Every row gives one point. A path goes straight from each point to the next, and from the last back to the first. The post is the endless flat space through its rows: a point in 2 columns, a line in 3, a plane in 4, and so on, so that a path can go around it. How many times does the path go around the post? Going back the other way cancels.
(in the rows, 128 means zero)

Post (2 x 3):
[[117 141 154]
 [157  84 117]]
Path (24 x 3):
[[142 127 185]
 [156 122 137]
 [140 134 109]
 [ 97  93 102]
 [126  24  92]
 [110  57 141]
 [132  72 187]
 [191 126 136]
 [157 167 124]
 [109 119  83]
 [139  85 109]
 [140 148 117]
 [193 122 141]
 [140 110 153]
 [167  72 178]
 [152 119 149]
 [182 130 104]
 [ 95 129 104]
 [116  40 122]
 [118  76 133]
 [111  99  80]
 [153 108  75]
 [131  82  90]
 [112  97 162]]
Times around: 2

Post (7 x 8):
[[147  94 188 169  91  92 143 106]
 [156 113 208 106 128 160 185  73]
 [ 96 156 132 132 134  72 151  24]
 [143 118 137 139 143 121 107  79]
 [128 139  38 152 120 169 164 191]
 [142 147 112 211 157 181 153 151]
 [106 140 154  98 161 128 176 152]]
Path (21 x 8):
[[142 135 135 158 130 128 116 135]
 [150  72 140  89 118 141  82 183]
 [ 79 124 147 156 168 156 162 112]
 [137 102 107 182 144 111 176  83]
 [118 137  89 104 128  94 166 101]
 [194 142 190 163 148 159 152 123]
 [112 154 186 142 160 137 153 140]
 [103 125 121 148  73 179 172 133]
 [ 79 114 120 190 114 146 180  87]
 [ 93 119 135 155 115 120 133 132]
 [112 147 168 136 125 130 109 111]
 [157 179 146 130 103 132 204 120]
 [198 141 182 165 204 172 150 149]
 [142 110 134 194 109 106 177 116]
 [109 102 169 153 166 154 162 146]
 [135 110 106 127 104 177 153  89]
 [117 145 161 122 123 151 160  46]
 [131  80 140 212 136 164  85 156]
 [ 98 100  93 144 147 104 186  67]
 [159 117  98 113 195  91 114  87]
 [180 157 121 115 138 102 135  55]]
Times around: 1

Post, 11 rows:
[[142 144 108 107 120 126 164  89 187 152 171 101]
 [126 142 109 118 157 133 122 178 169 128 141 138]
 [145 126  87 124 115 127 161 117 162  98 128 158]
 [185  96 134  91 132 166  88 151 135 123  93 126]
 [112  99 116 153 142 150 145 151 131 149  80 113]
 [ 48  86 201 100 162 122 167 156 113 109 131 146]
 [129 104  87 199 173   9  86   7  16 175 182 186]
 [151 152 126 125  81  74 132 132 139 101 153 107]
 [136  87 121  77 104 101 141 163 164 165 108 126]
 [148 150  85  70 137 123 131 135 109 120 110 119]
 [112 153 104 111 131 122 118 102 194 107  88 128]]
Path (28 x 12):
[[122  68 131 127 113 122  91 191 113 154 122 113]
 [138 152 114 216 147 141 103 123  94  91 174 172]
 [124 153 118  83 116 151 115 109 170  94 103 123]
 [115 105 112 125 104 127 126  72 181 100 158 150]
 [ 94 103 143 176 145 115 117 125 159 143 131  69]
 [118  90 156 116 136  83 168  97 125 149  92  85]
 [201 141  93  90 120  94 131 117 150 122 131  93]
 [126 147 127 161 149 109  94 161 177 111 137 114]
 [141 116 149 161 151 113 134 110 109 116 101 135]
 [110 166 169  50 141 139 197 108 131  90 171 114]
 [111 130 181 137 140 134  75  64 108 107 162 185]
 [ 85 158  69  89 159 127  65 156 131  86  81 171]
 [173  97  77  96 106  88 115  74 139 150 188 120]
 [152 100  68 103 142  94  90 143 199 117  71 118]
 [160 102 121 110 155  71 141 122 126 137  95 153]
 [145 194 140 154 164 129 101 100 128  95 142 152]
 [104  61 156 115 148 161 167 153 148 170  89 157]
 [173  99 125 163 122  86 154 130 174 118  89 151]
 [128 140 133  62 186 133  88 161 174 121 123 114]
 [ 97 127  83  68 114  67 184 130 144 129 200 102]
 [102 116  94  81 140 117 129  78 132 112 103 161]
 [ 82  93 177 170 130  94 117 128 133 130 140  75]
 [176 148  70 111 131  64  97  69 157 119 131 135]
 [101  85 114  60 159  85 233 144 131 152 120 161]
 [142 154 106 153  94  98 156  64 171 129  96 121]
 [177 160 111  97 150  95 141  84 163 133 165 158]
 [145 128 101 167 136  80 139 120 152  91 114 124]
 [127 103  80 108 153  75 118  64 132 112 151 132]]
Times around: 1

Post, 17 rows:
[[125 121 143  98 147  46 126 106 117 178 142 155 139 120 145 127 136 105]
 [173 125 118 111 149 122 134 107  93 206 110 156  86 134 119 168 164 115]
 [149 159 115 106 151  96  97 100 189 120 103 147 162 122  98  98 239 157]
 [153 105 128 142 110 145 143 191 120 103 136 163 100 136 100 181  78 105]
 [126 124 142 105 150 121 157  73 139 115  75 147 175 123  62  94 203  96]
 [133 126 150  87 137 115 148  81 132 122 104 145 124 196 148 147 138 127]
 [103 147 141  69 170 145  96 129 133 101 105 145 194 100 126 140 185 110]
 [160 149 208 129 110 160 125 168 126 142 147 125 136 119 116 108  88 139]
 [153 124 112 142 151 109 104  79 125 133  70 199 199 133 134 119 189 133]
 [130 113 138 177 163  71 114  92 117 170  84  98 138 135 151 158 172 109]
 [115 116 164 126 127 137 129 237 116 126  98 159  93 131 115  86 104 151]
 [119 153 163 107  69 183 155 197 141 113 137 177  84  86 136 130 113 116]
 [164  94 122 132 133 100 163 114  69 145 153 111 135 175 171  97 173 108]
 [108 116 118 145  80  78 103 108  61 169 152 135 131 169 108 135 172 118]
 [132 110 135 102 139 111 169 101 138 145 126 159 214 106 108 151 186 184]
 [ 81 171 127 150 161 162 163 179 148 137 132 144 130 138 117 131  79 113]
 [136 162 117 120  88 137 115 168  92  99 123 112 109  96 117 117  63 171]]
Path:
[[111 138  66 158 179  98 112 113 110 143  88  62 150 176 115  99 180 123]
 [138  80 162 116 138 164 133 154 166 124 104 184  83 128 153 136 132 112]
 [131 141 144  94 134 101 105 152  85 114 176 204 154 139 140  83 162 125]
 [126 145 159  83 103 119 118 110 143  95 197 136 167 108 148 125 216 193]
 [ 79 127  68 150 205 117 171 149 133 124 121 130 123 101 128 139 158 163]
 [161 165 152  96 207 123 140 126 111 160 106 147  78 139 187 145 133  84]
 [ 84 180  65  99 146  80 111 125 128 132  89 168 125 107  79 168 139 119]
 [169 149 177 134 133 174 130 107  94  80 171 104 187 134 131 112 134 135]
 [126 114 146 134 129 152 218  65  96 108 100 153 151 150 130 108 140  65]
 [146 128 113 203 107 120  84 212  59  99  91 196 231  84 104 157  73 148]
 [134 108 111 114 129 103 145  73 108 167 103 156 176 106 127 164 144  96]
 [175  40 105 114  85  84 115 105  79 177 103 175  85 139 106 153 175 130]
 [ 98  84 137 116 101 114 179 124  71 164 170 175 196 145  64 113  72 124]
 [118 137 131 128 158 129 121 205 156 129  86 166 214 130 150 124 149 164]
 [200 162 157 173 180  94 189  39 241 170 116 193 203 144  53 124 165 108]
 [124 116 175  88 181 107  94 102 146  90  97 141 144 142 210 192 157  67]
 [139  91 141 157  86 129  98 146 117 106 111  87 126 111  43  85 120 173]
 [131 158 174 148 138 153 122  90 146 166 140 139 103 129  95  55 179 102]
 [ 90 141 135 151 147 139 121  96 150  79 129 100 137 186 166  69 197  79]
 [ 55 139 130 125 138 163 183 116 130  92 135 117 207 175  59 132  88 119]
 [ 55 170 151 100 123 147 111 137 122 120 106 122 176 134 138 180 132  71]
 [147 106 153 153 138 119 105 145 166 183 123 110 134 125 125 124 141 159]
 [141 112 142  96 101 149 112 122  56 111 146 124 165  62 170  72 134 160]
 [ 70 135 150 160 142 167  97 161 149  80  77 178 134 114 113 106 168  84]
 [155  95 195 126 176 183 175 180 171 169 134 140 159 118  84 109 170 117]
 [146 155 152 113 132 108  85 169  70 159  93 114 179 123 165  80  75 140]]
Times around: 0

Post, 17 rows:
[[144 111 120 119  49  88 189 122  91  70 136 115 133 158 128 192 181 186]
 [105 136  95 132 175 113  90  94 129 168  86 196  91 150  99 131 150  98]
 [118 155 140 144  81  65 184 162  97 132 109 143 104 122 147 135 118 212]
 [120 169  97 133 108 133 110 123 134 187 152 106 102  76  87 169 140 109]
 [147  83 142 141 239 114  95 141 153 114 148  73 141 142 219  91 108 106]
 [125 195 103 120 132 104 132 129  87 201 133 132 113 174 133 159 165  83]
 [127 111  95 137 165 156 139 121 103 137 150 114 159 164 116 107  59  86]
 [119 102 185 167 226 170  89 123 107 184 207 120 123 160 129  87 148  85]
 [172 129 158 119 152 159  71 136 150 165 134 131 141 178 167 112  90  96]
 [164  84 112 124 181  90 128 131 139 196 182 146 172 154 157 107 108 131]
 [131 126  97 111 207 177 105 117 152 157 160 118 152 165 172  98 115 152]
 [145 167 112 165 136 141 123 144  92 185  82 133 151 132  83 198 146 143]
 [137 188  68 222  86 138 107 116 121 153 121 172 143 135 123 148 163 101]
 [ 86  91 136  91 197 101  90 195 168 161 152 118 134 214 173 118 120 112]
 [171 133 118 123 178 128  90 159 102  88 194 154 175 133 166 107  99 125]
 [106 145 160  97  64  97 203 157 125 135  91 123 199 116 136 106 168 167]
 [136 112 120 121  37  97 102 119  47 109 130  70 153 135 115 105 156 200]]
Path:
[[110 173 116 129  96  32 102 152 129 119 130 160 140 137 140 109 137 160]
 [144 126 131  88 144  61 151 166  96 186 174 105  90 165  92 126 122 167]
 [125 103 114 140 132 191 125 176 129 200 148  55 187  72  84 109 133 167]
 [165 118  83 111 165 152  82 131 166 103 169 136 165 144 133 111 130 124]
 [136 138 118 158 163  79 170 139  90 151 200 142 117 165 116 187 141 109]
 [135 172 153 167 170 130  85 117  56 159 161 163 140 230 133 174 164 121]
 [ 82 115 185  91 171  77 128 155 116 207 207 151 126 179 102 110 147  94]
 [117 120 183 168 198 108 122 106 145 161  99  93  92 120 172 165 174 122]
 [132 137 159 110 155 126 112 199  62 112 154 112 149 100 169  90  60 150]
 [155 141 134 154 165  73 117 170 105 154 106 123 157 123 161 126 155  95]
 [124 155  73 136 131 125  65 171 129 143 138 182 149 174  96 133 114 156]
 [106 139 109  94 139  57 144 168 121 146 135 163 163 157 149 101  57  98]
 [101  99 114 141 184 106 181 125  98 183 149 149 154 154 124 160 117 124]
 [119 150 143  86 146 162 170 203  95 149 136  98 121 112  83 193 115  89]
 [147  49  86  83 161  90 102 122 102 146 163  81 133 193 169 151 135 137]
 [ 98 113 107 169 114 123 155 130 108 128 139 133 169 125 125 128  91 145]
 [140 132 130 138 134 145 147 142  87 158 118 113 174  94 121 100 132 124]
 [ 89 144 159 152 117 129 123 191 102 181 170  86 103  76 113 170 119  89]
 [120 189 136  90 139 204 146 162 145 116 120  87 151 127 187 190 149 176]
 [152 142 120 158  95 163  75 153 129 188 133 142 124 154 138 101 160 151]
 [160 151  68 113 127 174  95  89 161 161 115 122 103 142 105 180 136 172]]
Times around: 2

Post, 17 rows:
[[144 184 108  67 136 117  89  94 115 131 111 109 112 145 150 125 117 119]
 [146 125 165 103 141  85  94 115 126 101 122  94 191 128 133 111 160 151]
 [167 119 149 182 106 165 124 129 127 144 161 157  90 140 150  86 126 118]
 [ 97 117 102  93 154 143  65  89 109 104 102  87 144 108 183 164 160 140]
 [155 133 108  97 176 129 140 112 146 122 108  84 173 108 186 131 150 101]
 [159  91 156 156  57 124 145  85 212 128 180 150 117  96 116  67 118 143]
 [106 150 141 195 121 144 163 159 166  68 109 163 151 114 130  95 127 149]
 [121 137  95 134 159 113  92 103 120 139 150  96 158 125 124 141 153 144]
 [120 151 133 109 132 142 108 159 141 149 116 104 148  86 133 125 172 168]
 [107 145 125 149 167 135 158 158 127  70 111 220 130  75 102  87 111 143]
 [111 127 117 148 156  85 118 123 108 128 105 134 126 132 186 124 167 139]
 [164 142 159 142 113 143 137 113 187 148 160 191 127 165 120 129 129 116]
 [134 109 127 145  99 100 147 143 119  96 120  90 121 130 138 145 163  92]
 [130 127 105 117 111 110 151  96  84 143 139 115 163 123 177 147 119 149]
 [161 159  96 202  95 131 132 181 159  70 112 223 157  68 124 100 114 110]
 [118 119 139 147  94 146 102 125 171 146 157 149 109 122 124  94  93  72]
 [157 133 100 178 151 143 138 217 170 104  84 182 143 111 131 116 105 147]]
Path, 27 rows:
[[102 151 145 143 131 134 169 156  87  91  42 121  93 131 187 149 155  78]
 [134 168 166  85 175 134 128 222  95  82  97 212 132  62  75 114 106 146]
 [ 77 108 164 112 118 144  80 147 157 123 113  61 144 129 183 151 191  86]
 [226 128  78 182  72 115 213 192 210 114 102 108 178 131 182 117 137 115]
 [117 115  87 142 140 168 103 151 103 152 137 156 101 121 182 121  90  76]
 [109 194 127 131 126 125 122 149 119  97 126 169 155  98 138 140 127 190]
 [139 184 112 136  95 191 111 204 199 179 117 129  82  52  79 104  63 119]
 [194 121  95 197 101 126 202 141 223 121  91 113 209 111 151 111 139 119]
 [113 153 101 152 180 159 112 167 101 204 142 157  73 177 108 102 101 156]
 [ 93 218  60 123 141 201 113 177  79 186 117 154 131 129 163 170 110 203]
 [ 73 146 149 157 117 119 177 135  88  99 135 146 109 134 157 108 110 148]
 [120 144 137 129  82  39  99 118  87  86 113 177 191 152 183 140 168  94]
 [160 109  86 221  72 177 138 175 121 157 121 141 133 117 187 139 194  71]
 [146 133 160  93 178 149 115  70 126 154 117 116 141 186 148 130  89 109]
 [ 91 129 144 145 153 135  27  89  80 114 142 158  73 112 137 111  82  62]
 [146  95 137 140  91 131 116 175 174  84 153  83 154  65 114 116 177 153]
 [106 154  53 130 117 149  48  91 147  69 124 189 158 128 148 187 158 123]
 [165 148 116  97 121 146  86  58 137 175 191 132 144 130  87 119 146 126]
 [145 184 154  94 119 134  58 112 137  94  79 150 104 111 103  90 108 120]
 [102 123 105 175 139 152  76 101 106 110 130 103  80  94 168 145 206  87]
 [176 166 135 163  88 190  80 155 143 126 106 121 138 104 102 120 160 133]
 [164 138  92 163  89 206  87 134 137 174 107 157  74 109 163  64  88  95]
 [161 127 112 157  95  48 138 156 152 130 134 120 192  76 100 106 132  94]
 [118 108 137 174 133 106  98 121  98 123 152 168  71 110 155 113 120 113]
 [ 55  93 183 103 147  75 171 140 167  55 114 112  93  69 101  94 200  84]
 [133 142 110 127 121 137 175 179 153 158 110 185 101 121 155  91  93 152]
 [143 154 132 118 157 136 167  64 123 102 114 147 167 131 181 131 165  58]]
Times around: 2

Post, 17 rows:
[[129 187 135 104  81 133 114  94 202 138 156 124 149 132 226 142 123 167]
 [ 68 133  95  97 100 162  91  84 112 115 133 113 120 113  86 144 125 118]
 [149 105 122 180 153 155 130 164 155 109 128 134 168 157 108 134 103  87]
 [148 167  97 121 178 137  83 168 166 128 159 137 140 134 111 115 114 118]
 [ 96 107 124  86 125 144 103  74  94  88  88 112  89 161 104 121 143 152]
 [132 153 170 132 115 113 156 129 186 139 157  95 130 134 149 154 173 100]
 [137  99 100 103 100 147 110  71 107 135  74 134 124 149  75  72 101 107]
 [100  86 102  69 107 149 135 119 132 125 131 133 129 135 105 128 106 146]
 [109 104  97 139  79 127 133 105 113 123 105 110 123 146  86 101 114 154]
 [ 89 140 154 127  56 128 127 139 214 126 141 131 126 151 166 124 191 142]
 [144 133 151 158 159 144 106 159 125 143 159 140 181 136 143 115 153 126]
 [141 119  99 145 158 118  99 151 167 116 115 158 157 107 121 147 150 127]
 [145 143 141  85  98 141  73 132 193 129 136  64 150 122 167 142 158 147]
 [184  99 105 130 128 122  70 174 125  89 149 127 117 134 161 109 148 100]
 [136 109  94 133 178 145  70 139 142 157 159 115 122 163 152 121 137  98]
 [101 127 224 105  61 110 101 123 181 155 142  97 129 121 183 157 117 148]
 [ 62 130 196 115  90  85 137 136 189 130 139  88 177 148 160 132 144 106]]
Path:
[[102 143 156  74 104 151  73 104 164 140 153 125 112 141 139 151 158  90]
 [152  76 121 117 115 139 108 148 249 131  68 104 164 161 156 159 107  95]
 [112 141 127 116 129 123 133 159 181 157 120 139 166  79  72 181 117  98]
 [ 83 137  82  37  77 144 176  98 208 169 172 100 105 181 113 124 115 139]
 [116 130 156 152  88 103 160  96 161 146 161 104 151 145 102 102 122 129]
 [127 126  91 164 112 119  96 149 171 142 132 128 137 118  78  60 151 119]
 [104 125 122 118 146 131  45 116 140 136 127 124 105 136 199 142 154 151]
 [168 121 122 108 171 109 139 153 197 144 103 150 169 120 130  93  68 132]
 [ 87 119 156 101  53  96 138 155 230  57 165 130 157 108 177 163 195 148]
 [ 75  72 152 135 101 116 132 190  96  96 185 143 153 149 113 140 111 129]
 [111 140  88  57 109 151  68 117 157  92 108 112 113 161 113 108 133 130]
 [175 154 129 116  94 116  75 109 162  85 116  98 161 116 152 134 159 113]
 [100 129 129  94 147 128 104  95 163  99 151 138  68 113 103 153 161 139]
 [101  87 122 174  92 141  78 162 155 128 166  89 158 167 160 100 160 115]
 [147 152 153 131 149 123 180 118 174  87 117 105 130 142 143 103 123 118]
 [123  98 136  86 119 103  99 204 128 136 129 134  98 114 138 131 146 192]
 [158 127 152 175  72 141 197 144 202 150 140  78 119 149 134 198 149 133]
 [158 118 191 134 115 111 134 142 198 159  93 107 114 153 200 134 118 127]
 [203 130 124 105 139 139 124 148 138 147 160  78 157 112 139 125  62  96]
 [ 89 134 142 111 121 157 108 136 159 153 168  88 117 179 174 109 126 134]
 [ 41 131 120  65 100 100 119 129 203 126 155 142 124 150 145  79 152 107]
 [ 96  58 128 149  84 103 142 161 162  64 143 120 137 140 108 137 155  99]]
Times around: 0
